Rows are points. Each copy is the shape, with its points in the same order, turned, moved and blurred by noise. Some copies are also mirrored. Which?
In the rows, 128 means zero.

Shape (5 x 2)
[[148 108]
 [109 161]
 [197 170]
 [123 115]
 [ 73 113]]
Copy 1 (5 x 2)
[[149 105]
 [108 155]
 [191 173]
 [122 103]
 [ 77 101]]
Copy 1 is: only turned
Copy 2 (5 x 2)
[[165 125]
 [102 140]
 [167 206]
 [141 114]
 [105  87]]
Copy 2 is: only turned
Copy 3 (5 x 2)
[[ 99 134]
 [162 137]
 [127 215]
 [128 131]
 [153  80]]
Copy 3 is: mirrored
Copy 4 (5 x 2)
[[139 128]
 [150  64]
 [216 128]
 [129 102]
 [ 98  63]]
Copy 4 is: mirrored

Shape (9 x 3)
[[205  88 180]
 [147 165  94]
 [127 145 155]
 [128 135 159]
 [144 131 184]
 [121 140  90]
 [202 152 191]
 [123 145 138]
 [137  65 135]]
Copy 1 (9 x 3)
[[ 32 124 165]
 [160  93 154]
 [111 114 108]
 [107 123 100]
 [ 82 123  98]
 [168 122 152]
 [ 52  70 120]
 [133 113 115]
 [ 92 178 151]]
Copy 1 is: mirrored
Copy 2 (9 x 3)
[[130  53 212]
 [178 127 122]
 [114 133 149]
 [115 117 148]
 [102 117 173]
 [160 113  97]
 [136 116 226]
 [128 124 132]
 [108  41 129]]
Copy 2 is: only turned

Shape (8 x 4)
[[136 157 144  72]
 [111 140  45 105]
 [171 185 143 171]
 [102  89 163 136]
 [101  98 131 118]
 [114  88  83  98]
 [165 185 160 107]
 [157  90 121 179]]
Copy 1 (8 x 4)
[[146 110 162  91]
 [127 141  57  86]
 [120 213 172 123]
 [131 115 135 191]
 [135 114 111 159]
 [109 102  79 128]
 [135 159 194  93]
 [ 74 172 127 178]]
Copy 1 is: mirrored
Copy 2 (8 x 4)
[[ 97 152  83  78]
 [196 170 121 104]
 [ 64 198 163 108]
 [100  94 115 158]
 [129 112 105 140]
 [175 111 118 115]
 [ 64 176 112  76]
 [110 120 193 138]]
Copy 2 is: only turned
Copy 3 (8 x 4)
[[164 113 131 110]
 [126  70  52 163]
 [ 78 171  90  93]
 [124 153 152 180]
 [140 130 140 186]
 [136  69 113 181]
 [131 144 121  65]
 [ 55 147 128 173]]
Copy 3 is: mirrored

Shape (9 x 6)
[[140 137 181 128 141  95]
 [149  86 117 122  65  93]
 [148 148 132 126 194 109]
 [168 141 199  95 144 210]
 [ 93 181  80 121 134 130]
 [121 124 147 185 114 112]
 [183 168 193 156 186 187]
 [167 119 183 160 150 173]
 [ 95 130 123 140 161 142]]
Copy 1 (9 x 6)
[[142 161 146 193 101 136]
 [159  87 187 129  92 108]
 [149 152  77 169 110 123]
 [ 94 129 132 187 169 213]
 [158 167 104  67 103 158]
 [103 140 143 141  48 130]
 [ 84 140  76 214 116 207]
 [ 76 122 119 194 106 168]
 [105 163 107 116 111 126]]
Copy 1 is: only turned
Copy 2 (9 x 6)
[[132 109 159 113 141  66]
 [193 111 170 189 104 110]
 [139 115 163  58 141 120]
 [ 27 111 183 130 115 123]
 [156 189 132 108 152 158]
 [156  97 124 152 171 109]
 [ 50  82 180  88 181 126]
 [ 80  67 160 129 153 125]
 [135 124 108 102 134 142]]
Copy 2 is: only turned
Copy 3 (9 x 6)
[[164 147 104 111 107 153]
 [149 146 143 199 156 138]
 [145 141 127  57 145 136]
 [100 148 169  89  34 131]
 [ 94 134  91 101 168  70]
 [109 149  84 139 145 170]
 [ 91 183 139  43  67 167]
 [ 95 156 142  98  85 184]
 [ 98 104 106  94 145 132]]
Copy 3 is: mirrored
Copy 4 (9 x 6)
[[137 179 144 123 149 112]
 [145  72 150 137 133  75]
 [ 74 176 117 117 162 133]
 [177 164  66  77 114 183]
 [ 60 137 107 170  83 127]
 [117 134 188 123 111 134]
 [121 201 112  45 117 189]
 [145 149 140  69 130 179]
 [ 93 145 131 157 125 167]]
Copy 4 is: mirrored

Shape (11 x 6)
[[ 85  92 106  78 127 149]
 [110 112  85 101 157 150]
 [122  89 183 147  85 104]
 [100  66 181 142 204 180]
 [167 179 104 126 145 172]
 [137 151 137 165  54  62]
 [109  96 169  95 184 141]
 [151 146 138 146 104  59]
 [180 136 123 114  77  97]
 [115 107 138 141 105 103]
 [112 151 203 136 148 142]]
Copy 1 (11 x 6)
[[188 171 113 108 114  97]
 [176 123 113  90  89 103]
 [115 155  86 153 169 161]
 [213 140 127 114 100 222]
 [ 98 101 135  80  57 126]
 [ 55 119  48 156 151 106]
 [189 132 145 145 106 161]
 [ 86  89  82 158 143 115]
 [ 73 113 119 118 153  93]
 [127 129  78 132 142 128]
 [126 143 117 167  82 188]]
Copy 1 is: only turned
Copy 2 (11 x 6)
[[110  47 126 152  76 103]
 [101  51 136 119  95 143]
 [163 159 133 167 103  96]
 [120  74 107 105 186  67]
 [ 92 112  98  69  88 178]
 [137 194 163 171  62 167]
 [114  76  87 150 154 108]
 [139 166 144 169 101 181]
 [162 142 115 146  58 180]
 [133 130 148 157  98 125]
 [ 91 153  81 134 139 106]]
Copy 2 is: only turned
Copy 3 (11 x 6)
[[144 181 148 180  76 115]
 [144 163 165 174 110  75]
 [ 89 122 138 113  94 179]
 [128 122 249 122  57  95]
 [196 108 147 148 174  89]
 [ 80 139  81 127 163 186]
 [139 119 162 115  50  84]
 [ 90 128  92 118 160 136]
 [120  92  88 168 151 146]
 [ 93 141 135 129 120 130]
 [145 115 165  68 107 137]]
Copy 3 is: mirrored

Shape (11 x 8)
[[ 94 124 103  94 190 139 143 188]
 [150 175 185  85 160  83 143 104]
 [125 150 175 174 121 162 135 113]
 [149 106 102  59 113 112 141 147]
 [115 170  99 140  95 186 109 160]
 [ 52  79 151 129  82  99 113 149]
 [200 173 116  92 162 203 103  64]
 [154 161  94 132 130 167 165 132]
 [112 116 108 120  51 122 148 127]
 [133 150 128  73 103 186 147 106]
 [ 76 177 137 174 181  93 142  81]]
Copy 1 (11 x 8)
[[187 151 159 159 104 160  84 116]
 [195 119 108 114 188  88 160 113]
 [ 99 135 108 127 123 147 199 135]
 [158 120 153  80 122 101  82  81]
 [124 158 131 115  37 131 150 135]
 [129  88 211  94 103 180 169  90]
 [147 126  16  98 100 107 112 175]
 [104 147 103 150  89  92 118 131]
 [ 96 101 172  86  77 105 154  90]
 [145 103  86 103  72 108 138  97]
 [149 104 162 179 148 127 186 193]]
Copy 1 is: only turned
Copy 2 (11 x 8)
[[178 138 196 174 134 171 121 126]
 [213 143  78 115  76 128 111 151]
 [ 95 109 108 141  84  96 114 150]
 [176 155 150  84 147 144 161  94]
 [ 82 166 170 134 138  99  97 127]
 [ 92 136  88 155 145 201 142  86]
 [149 143 176  44  85  86 117 218]
 [140 153 177 126  90  81 138 126]
 [100 168 113 112 124 125 163  77]
 [137 168 144 106 139  94 163 164]
 [137 159 113 178  18 163 108 151]]
Copy 2 is: mirrored
Copy 3 (11 x 8)
[[151 127 133 176 160 128 204 143]
 [167  79  52 146 116 128 122  66]
 [ 90  93 115 140 114 161  72 134]
 [169 114 159 105 125  77 171  91]
 [ 85  91 153 165  89  83 127 166]
 [181  72 157  82 157 137 101 184]
 [ 86  91 162 207  53 120 129  31]
 [ 86 130 131 141  93 103 155 113]
 [136  98 159  65 101  96 134 128]
 [ 97  58 166 137 110 104 150  82]
 [151  94  67 146  72 207 125 153]]
Copy 3 is: mirrored
